Each point is reached from the start by the listed moves, each made once or not at all, plus a little noise. Say if it took an odd or an even number of moves. Then give how often each move was made.
In the rows, 128 means zero.

Moves:
(1): [184 122  99]
(2): [117 147 106]
(3): [144 176 137]
Start: [153 111 122]
Points:
[225 155 101] -> even (1, 0, 1)
[156 178 108] -> even (0, 1, 1)

Moves:
(1): [217 110 144 100 126 101  79 111 113  97  84]
(2): [137 213 117 121 139  91 107  92 152 162 128]
(3): [ 97 132 164  83 135 106 117 149 156 125 113]
(4): [155 128 171 165 140 107 147 123 105 122 149]
(5): [111  85 129 117 209 122 120 128 123 141 135]
(6): [135 151 146 133 121 203  70 138 145 115 118]
(7): [161 139 100 111 143 184 199  78 123  91 113]
(8): [165 150  99 127 119 116 147 201 108 107 166]
Start: [112 104 136 155 142  95  87 113 136 148 158]
Points:
[114 184 152  79 249 161  61  58 196 143 126] -> odd (0, 1, 1, 0, 1, 1, 1, 0)
[203  86 149 126 140  67  38  95 120 117 113] -> odd (1, 0, 0, 0, 0, 0, 0, 0)
[129  72 109 128 238 144 152  63 125 125 148] -> even (0, 0, 0, 0, 1, 0, 1, 0)

Moves:
(1): [163 120 117 124 134 130 147  90  92 133 147 133]
(2): [111 165 111 105 117  96 111 132 111 145 137 152]
(3): [113 114 169 134  90 112 115 117 100 103 124 122]
(4): [141 127 125 173 127 103 124 111 147 112 135 151]
(5): [131 131 152 113 171 123 117 137 124 124 110 124]
(6): [138 150 147 151 131 151  96 131 110 116 131 120]
(7): [114 125 129 166 150 116 166 135  96 138 127 131]
(8): [135  91 110 123 129 141 109 170 108 136 129 158]
(9): [166 153 178 113 109 127 136 161 157 138 157 139]
(10): [134  96 163 121 146 120 102 100 115 175 122 132]
(11): [105 123 128 141 141 130 125 123 136 128 178 111]
(12): [115 123 142 112 141 146 132 105 132 114 129 164]
Start: [130 138 140  97 112 136 111 133 139 149 111 122]
Points:
[129 149 227 107 118 138  57 134  92 107  86 101] -> odd (0, 0, 1, 0, 1, 1, 0, 0, 0, 0, 0, 0)
[228 145 219  97 149 103  30 139  83 199 147 204] -> even (1, 1, 0, 1, 1, 1, 0, 1, 1, 1, 0, 0)
[188 150 150 130 107  78 134 155  79 177 175 216] -> even (1, 1, 0, 1, 0, 0, 1, 1, 1, 0, 0, 0)
[159 102 187 160 143 127  50 118  60 111 166 138] -> odd (1, 0, 1, 1, 1, 1, 0, 1, 0, 0, 1, 0)
[ 86 179 229 101  97  97 131 138 103 138 199 172] -> even (0, 1, 1, 0, 0, 0, 1, 0, 1, 0, 1, 1)
[198 150 249 136  77 141  88  81 104 103 166 182] -> even (1, 0, 1, 1, 0, 1, 0, 0, 1, 0, 0, 1)

Moves:
(1): [167 143 145 117 118 136 114 160 145 123 140 127 132 115 147 137 123 120
 123 112]
(2): [118 137 110 125 116 111 141 131 102 140 143 123 117 131 109 126 114 107
 127 133]
(3): [128 125 140 138 116 151 130 125 138 158 127 132 140 126 126 147 119 143
 122 131]
(4): [147 142 133 150 130 120 126  96 118 128 106 144 115 103 122 139 109 132
 134 140]
(5): [150 139 135 107 137 133 131 121 139 122 121 133 139 148 117 121 120 134
 119 154]
(6): [128 126 131 135 128 147 128 119 119 120 123 128 119 136 125 108 125 121
 122 119]
(7): [149 135 112 145 160 110 160 136 134 117 131 152 118 131 134 132 129 145
 110  97]
(8): [127 141 143 143 119 119 127 146 117 101 133 134 139 127 106 125 120 119
 131 115]
(9): [131 137 112 140 114 136 114 127 167 119 156  94 123 122 128 137 113 123
 108 130]
(10): [110 154 135 152 102 110 122 162 134 147 120 150 138 151 136  97 116 111
  97 124]
(11): [120 142 120 132 125 105 140 122 127 158 160 114 120 153 146 130 127 124
 143 137]
(12): [118 133 127 129 133 134 128 142 126 114 130 165 123 129 118 121  97 113
 121 135]
(13): [150 146 103 147 127 156 144 131 129 129 110 120 157 130 145 126 145 119
 135 117]
(14): [135 125 125 106 114 135 128 113 116 117 123 105 149 143 146 131 110 136
 122 130]
(15): [122 135 124 144 150 136 151 125 140 139 122 113 125 109 144 128 110 108
 137 104]
(16): [142 123 123 149 145 121 100 137 117 142 120  76 126 160 137 158 137 154
 130 166]
(17): [128 152 125 114 109 136 154 124 149 122 106 116 105 143 116 145 141 147
 145 135]
(18): [116 155 126 121 144 132 107 127 116 126 130 146 139 123 114 123 132 146
 126 105]
Start: [114 135 140 111 102  98 122 121 136 131 124 122 113 158 126 145 121 145
 153 116]
Points:
[180 227 145 174  66  88 134 128 185 125  86  77 125 232 113 198  54 210
  92 160] -> even (0, 0, 1, 1, 1, 0, 1, 1, 1, 1, 0, 0, 0, 1, 0, 1, 1, 0)
[112 249  97 214 115 100 164 173  86 176 130 117 160 242 147 133  37 127
 110  65] -> odd (0, 1, 1, 0, 0, 1, 1, 1, 0, 1, 1, 1, 1, 1, 1, 1, 0, 1)
[174 245 110 214 106  68 185 129 111 193 105  81 159 236 156 170  41 142
 124 127] -> even (0, 1, 1, 1, 1, 0, 1, 1, 0, 1, 1, 0, 1, 1, 1, 1, 0, 0)

Moves:
(1): [140 108 127 130 129 123 139 122 132 135 131 123 125 120 129 121 116 121
 119 129 125 147 130 121]
(2): [133 135 125 127 138 140 112 126 125 112 114 126 125 127 131 145 134 127
 132 114 115 127 139 124]
(3): [128 146 124 111 135 140 115 136 117 118 115 101 131 142 127 138 119 130
 127 128 131 135 130 132]
(4): [128 136 109 152 137 121 141 124 113 129 122 119 138 144 131 142 139 141
 124 135 121 124 147 134]
(5): [135 134 124 118 146 125 139 128 128 115 126 129 141 131 142 107 115 135
 116 130 140 102 103 139]
(6): [137 131 125 128 139 119 131 130 116 136 142 135 125 127 110 142 122 116
 130 135 120 127 142 146]
(7): [120 133 117 114 134 130 138 123 126 139 123 121 122 135 128 129 126 116
 139 120 121 132 138 132]
(8): [108 126 110 154 131 104 131 135 121 122 131 138 133 121 116 145 121 114
 113 129 128 146 108 124]
(9): [132 124 123 127 121 128 124 131 134 132 121 115 124 131 128 137 123 117
 123 129 128 136 134 133]
(10): [134 120 116 127 119 130 119 112 130 135 122 130 121 133 140 132 122 126
 141 134 129 144 110 121]
(11): [136 128 154 138 145 126 131 129 111 133 133 145 130 130 150 147 122 123
 129 135 122 129 138 110]
(12): [128 120 127 132 132 130 130 138 124 140 131 128 137 131 139 125 120 136
 114 121 129 143 136 149]
(13): [123 115 132 128 137 116 120 113 126 123 117 133 137 131 127 122 132 115
 114 134 137 136 113 120]
(14): [120 117 129 135 122 142 133 111 128 128 116 125 109 118 114 149 122 121
 138 134 124 142 144 120]
(15): [137 140 129 128 148 120 118 134 123 128 126 130 133 128 130 130 120 126
 135 125 152 124 118 128]
(16): [130 132 137 143 139 127 141 110 132 150 138 134 124 120 123 138 125 126
 123 126 123 131 131 123]
(17): [133 137 142 134 127 117 120 131 129 120 129 137 150 125 141 131 122 134
 131 119 123 135 128 142]
(18): [119 130 115 133 128 116 124 128 128 142 123 112 114 139 127 130 116 138
 130 124 113 124 121 141]
(19): [113 120 143 145 126 124 118 119 144 131 149 138 153 144 133 128 127 124
 137 111 105 129 126 130]
(20): [133 120 119 124 114 132 132 125 119 134 123 118 119 116 132 119 127 115
 120 125 141 131 113 124]
(21): [135 113 137 113 112 127 127 132 128 116 118 133 137 127 126 146 118 125
 123 109 143 143 124 129]
(22): [120 138 129 143 124 120 118 121 134 118 138 138 118 140 121 133 124 120
 133 117 122 133 127 129]
(23): [133 121 134 135 149 124 152 147 131 126 130 144 130 124 128 120 140 133
 122 134 126 128 125 143]
(24): [129 129 122 126 138 118 141 129 133 128 146 124 121 131 130 120 142 137
 126 135 131 114 126 134]
Start: [117 129 130 109 139 136 162 117 128 127 120 122 113 130 139 119 121 131
 132 123 130 117 117 118]
Points:
[140  56 116  89 140 125 195 106 120 153  90 128 117 123 163 110  97  95
 100 105 159 199  81 133] -> even (1, 0, 0, 0, 0, 0, 1, 0, 0, 1, 0, 1, 1, 0, 0, 0, 0, 0, 0, 1, 1, 0, 1, 0)
[125 143  93 155 199  55 187 158 114 132 149 133 120 138 145 121  77 119
  87 109 148 124  59 213] -> even (0, 0, 0, 0, 1, 1, 0, 1, 1, 0, 0, 1, 0, 0, 1, 0, 1, 1, 0, 1, 0, 1, 1, 1)
[107 114 143 156 192  95 181 119 117 158 134 155 121 148 131 219  87  82
 124  81  69 161 135 145] -> odd (0, 1, 0, 0, 0, 1, 1, 1, 1, 0, 1, 0, 0, 0, 0, 1, 0, 1, 1, 0, 1, 0, 1, 0)
[107 133 107 168 188  95 169 135 119 110 113 141 111 137 127 174  72 115
 105 102  92 152 113 199] -> odd (0, 1, 0, 0, 1, 1, 0, 1, 1, 0, 0, 1, 0, 1, 0, 0, 1, 1, 0, 0, 0, 1, 1, 0)
[154 132 166  95 229 108 190 127 111 115 112 130 141 144 169 143  98 117
  89 128 183 114  79 129] -> even (0, 0, 1, 0, 1, 0, 0, 0, 1, 0, 1, 0, 1, 0, 1, 1, 0, 0, 0, 0, 1, 0, 1, 1)
[143 117 106 100 142 106 130  99 126 131 118  88 118 174 147 146  35  88
 129  82 144 156  57 155] -> even (1, 0, 1, 0, 1, 1, 0, 0, 1, 1, 0, 0, 0, 0, 1, 0, 0, 1, 1, 1, 1, 1, 0, 0)
[119 157 130 170 249  78 180  71 107 154 131 126 130 199 162 190  76 105
 144 123  96 137 112 170] -> even (0, 0, 1, 1, 1, 1, 1, 0, 1, 1, 1, 0, 1, 1, 1, 1, 1, 1, 1, 0, 0, 1, 1, 1)
[ 85  74 125 159 137  94 188  93 120 158 145 128  94 148 145 177  65  86
 117  78 102 193 112 125] -> even (1, 0, 0, 0, 0, 0, 1, 1, 0, 0, 1, 1, 0, 1, 0, 0, 0, 1, 1, 1, 1, 1, 0, 1)
[128 103 135 149 164  88 164 113 119 149 125 136 104 154 193 128 102 117
 107 121 124 162  79 157] -> odd (0, 0, 0, 0, 0, 0, 0, 0, 1, 1, 1, 1, 1, 0, 0, 0, 1, 1, 0, 1, 0, 1, 1, 1)
[122 122 100 152 183  87 160  85  58 176  73 100 120 152 150 245  42  76
 106 109 143 222 113 150] -> odd (0, 0, 1, 1, 0, 1, 1, 1, 1, 1, 1, 1, 1, 1, 1, 1, 1, 1, 0, 1, 1, 0, 0, 0)
[107 126 141 173 200 100 167 126  84  77  96 149 144 157 154 217 111 124
  93 101 121 187 137 142] -> odd (0, 1, 1, 1, 0, 0, 0, 1, 0, 0, 1, 1, 1, 1, 0, 0, 1, 0, 0, 0, 1, 1, 1, 1)
[122 125  90 103 164 133 137 101 129 154  97  89 122 165 188 123  70 112
 137  76 124 127  75 159] -> even (0, 1, 0, 0, 1, 0, 1, 0, 1, 1, 0, 1, 0, 0, 1, 0, 0, 1, 1, 1, 0, 0, 0, 0)
